Every row gives one point. The points of each table are mixes of a few directions, plus a little noise. Count the directions of each table, and those that both share. Where both have some left over, give the other angles between the two spaces (their principal angles), to ten degrees, smallest first.

First (4 x 3):
[[ 21.0  -5.4 -27.1]
 [ -4.7   7.7   6.6]
 [-22.3 -26.4  27.0]
 [  6.1  24.1  -6.2]]
Second:
[[ -9.2 -10.9   3.7]
 [-15.6  -2.9  -8.6]
 [-17.2  -1.2 -11.4]
 [ -0.6  -6.1   5.5]
 [ 15.4 -15.7  26.4]
 [ 34.4   1.9  23.2]
 [ -7.0  34.9 -38.9]]
Directions: first 2, second 2, shared 1; angles 90

First:
[[ 14.6  22.6   6.7   2.5 -21.0  -0.1]
 [ -2.5 -20.5   4.7  -8.7 -10.7  23.3]
 [  9.2  22.8   7.1   4.0 -13.8   1.0]
 [  6.2  -1.4 -24.7   4.0  26.0 -51.1]
 [ 16.1  14.6   0.1   1.1 -17.5  -8.3]
 [ -2.9   0.8   6.0  -0.3  -3.8  11.6]
 [-38.8 -39.1   1.2  -2.2  41.1  24.0]]
Second, 6 rows:
[[ 17.6 -38.7  -7.2  -2.9  -9.7  -2.9]
 [-14.3  47.0   6.1   1.3   4.0   0.1]
 [ -9.3 -32.8   0.6   0.4  14.1  11.9]
 [ -7.4 -12.2   5.4  23.6  33.3  -5.4]
 [  9.0 -10.9  -5.4 -14.8 -20.8   4.3]
 [  4.5  47.5   0.3  -7.9 -20.9  -7.6]]
Directions: first 3, second 3, shared 2; angles 50

First, 9 rows:
[[  7.5  25.4 -15.2   9.0  23.6   9.3  10.3   0.3 -20.3]
 [ 19.7   9.3  -3.7 -18.7  12.9  -4.5  -5.3  -0.1   6.5]
 [ -4.6  -5.1 -11.7   1.6  -7.2 -10.0  -2.2  17.5   7.2]
 [-21.0 -33.1  11.3   2.3 -33.4 -11.1  -7.4   8.2  20.1]
 [-45.3 -19.4  29.4  47.3 -24.5  27.0  16.3 -28.3 -29.6]
 [ 16.9  29.6 -17.8   0.2  28.8   6.6   6.9   1.4 -16.5]
 [  5.6  10.7 -17.1  -1.4   9.9  -4.5   1.8  12.4  -0.8]
 [ 23.2  11.9 -14.6 -21.0  15.0  -9.7  -5.2  10.8  10.0]
 [ -1.0 -31.2  38.1 -20.0 -23.8  -1.1 -13.9 -23.1  21.7]]
Second (9 x 9):
[[-29.4  11.5 -19.9  -5.7   6.4 -12.9   1.3  24.4   0.5]
 [ 38.4  23.2  20.7  -8.8   5.1   3.1 -13.0 -11.8   4.0]
 [ -0.2 -23.5  29.3  24.7   0.7 -19.8  -2.3 -13.9   2.9]
 [-26.4 -57.8  -8.9  23.7 -19.4  12.8  20.8 -15.4  -9.1]
 [ 25.5  16.1  24.1  -1.0   6.2  -7.9 -10.9  -8.8   5.5]
 [ 26.2  -3.4  -4.2  -9.6  -8.2  28.2   3.4 -16.6  -4.2]
 [-29.8  -3.1 -22.0  -1.6   0.1  -4.0   6.7  17.0  -1.8]
 [-40.8  20.1 -30.6 -11.6   8.3 -15.5   1.7  36.1   2.1]
 [ 35.3  16.7   8.5 -11.1   0.9  14.2  -7.3 -12.8   1.3]]
Directions: first 3, second 3, shared 0; angles 30, 40, 80

First, 9 rows:
[[ 11.6   6.8  -8.1  21.2  11.3  17.8  -7.9   0.4   4.0  -2.0  -8.4  15.9]
 [ 35.0  39.4  -9.4  30.6  -0.9  22.1  -2.6  -2.8  -2.3 -10.3 -21.2  15.3]
 [ -3.6   0.9  -7.1 -26.8 -21.7 -10.0 -16.6 -12.8  -2.8  -2.8   6.8   2.2]
 [-18.1   4.9  24.7 -48.7   0.4 -36.7  -3.4   6.8  12.4   4.1 -13.1   0.1]
 [-23.0 -18.5  -0.8  14.8  -0.2  -0.1 -24.2   1.4 -13.0  25.0   7.3  12.8]
 [ -4.5  16.3   8.1  -6.6 -19.2 -16.5  -9.7  -1.3 -13.6  11.2  -6.0   0.0]
 [ -4.3   0.2   0.1 -28.6 -11.5 -12.9  -6.8  -7.0   3.7  -4.7   2.1  -0.3]
 [ 16.5  -4.7   0.9  28.8  -1.9  10.6  66.3   6.4 -12.4 -16.6  21.6 -56.0]
 [ -9.9 -45.4  -8.9  15.2  44.6  25.7   5.1   8.7  24.2  -4.6  11.5  10.0]]
Second:
[[ -7.0  30.9  14.9 -10.9 -14.2   8.7  22.9   3.5 -16.9 -18.5 -20.0  11.2]
 [ 22.2  -7.7  -9.9 -19.3  28.9  42.1  -9.9  33.6  25.0  26.3  16.8  37.9]
 [-14.8  11.8  19.6  -1.8 -14.1  -2.6  17.7  -4.4 -17.3  -6.2 -22.1  -5.1]
 [  4.7  -4.3 -20.5  13.6  12.3  -4.0 -11.2  -2.6   8.9 -14.1  19.4   4.4]
 [  7.4 -17.9 -26.2 -12.2  10.8  12.4 -11.8  22.1  15.6   3.0  13.0  -3.4]
 [-12.6 -36.9  28.1  27.1   2.0 -26.6 -11.7 -29.4  -2.1  41.6  -5.6 -24.7]
 [-18.2  -9.2   9.7  18.0   4.0  -5.2   5.7  -7.2  -8.5  -3.4  -7.8  -4.3]
 [  1.5  23.0 -17.4 -33.8 -28.3   0.6  12.7  16.8  -9.2 -29.1 -12.9 -18.9]
 [  2.5  15.6  39.9  15.8   1.9  -2.8   6.6 -24.8  -8.0  20.9  -7.5  23.5]
 [ 14.0  -5.4 -38.1   3.9  -2.8 -22.3 -21.2  -7.7  12.2 -20.7  26.5 -20.6]]
Directions: first 5, second 5, shared 1; angles 40, 50, 70, 70

First, 11 rows:
[[  4.1   4.8   3.3  -7.1  -4.3   4.0   8.1   5.9  42.9 -10.9 -36.3 -12.0
  -14.8  -5.7  13.3 -64.7 -35.7 -19.5]
 [ -1.7 -12.6   8.2  13.0   4.6  -4.1   2.1  -0.7 -25.7  -8.0  33.9  21.2
    1.4  -1.9   0.8  35.2  29.6  28.0]
 [-14.7  12.8  -7.9 -10.5  -0.1   2.6  -7.9  -4.9 -16.0  18.5  10.7 -13.7
   20.6  23.7 -16.2  40.3  -7.8  -6.8]
 [-11.2 -15.5   2.0  19.2   8.2  -5.2   7.2   5.7   6.0 -29.4  24.9   8.3
  -29.5  19.7   1.4   4.7 -29.1  12.1]
 [ 10.2 -15.8  -7.1  14.5   6.0   1.5   7.2   2.0  21.3 -22.5 -10.6  14.7
  -22.8  -5.0   1.7 -28.2 -11.5  -0.2]
 [-14.9   7.4  10.0 -12.5  -0.5  12.5   4.9  -3.7   3.8  12.9  10.5  13.1
   43.0  14.7  -6.6  21.0   9.9  10.6]
 [ 14.5   9.1  20.6  -8.2 -13.0 -11.1  -5.1   2.0 -15.8  13.0 -12.9 -11.6
   -2.1 -42.1  25.0 -27.6  35.5   2.1]
 [ -1.3  26.3 -24.7 -22.1  -5.4   2.0 -22.2 -11.2 -29.5  48.1 -15.0 -34.4
   30.4  10.0 -25.3  43.2   9.8 -30.2]
 [ -0.6   9.3  -5.9  -3.9  -3.8  -8.3  -7.1   3.1  -0.3   4.3 -14.6 -31.1
  -20.8   1.1   2.3 -14.1 -26.4 -20.5]
 [ -0.7 -10.1  35.8   5.1  -4.1  -4.5  15.3   7.6  10.2 -20.8  13.3  21.4
   -4.1 -21.6  29.7 -32.0  16.5  30.0]
 [ 14.7 -16.4 -34.7  13.6  13.1  10.3  -2.4  -8.2   2.0  -4.0  -8.5  21.5
   -1.2   8.1 -27.1  20.9   8.3  -6.7]]
Second, 8 rows:
[[  6.2   2.5   4.7  -2.8  -6.3  -9.5  -2.9   1.0 -16.8  11.0   0.5  -8.3
    3.5 -16.0   3.6   6.2  18.6   0.6]
 [ 13.8 -12.3  13.5  -2.6 -14.6 -29.6  21.8  12.7   3.5   9.4  -0.7 -13.3
   16.0 -25.4  -4.4   0.2   4.8  -3.2]
 [ -0.2 -12.7   2.0   2.8  -2.1  -7.3  20.6   7.8  29.1 -10.4  -1.6   2.7
    6.9   6.2  -8.8 -10.2 -26.7  -3.3]
 [ -5.1  22.8  -8.0  -2.5   7.9  20.5 -37.2 -16.6 -43.3  12.1   2.7   1.1
  -15.2  -0.5  14.2  14.8  37.3   5.7]
 [ 11.7  -7.2  10.6  -2.6 -12.5 -22.8  12.7   8.4  -5.0  11.1   0.5 -12.4
   11.7 -23.0  -1.1   3.2  10.9  -2.2]
 [-14.0  27.6 -16.1  -0.3  17.2  38.4 -46.8 -22.6 -38.6   3.3   1.6  10.4
  -24.1  18.3  15.0  12.0  28.2   6.8]
 [-18.8 -17.0 -13.0  10.6  15.8  22.2  24.7   4.4  72.6 -40.8  -3.5  25.9
   -4.8  51.9 -16.4 -27.8 -76.6  -4.1]
 [  6.0  -4.0   5.6  -1.5  -6.5 -11.7   7.5   4.3  -1.4   5.1   0.2  -6.0
    6.4 -11.5  -1.5   1.1   4.4  -1.4]]
Directions: first 5, second 2, shared 1; angles 70
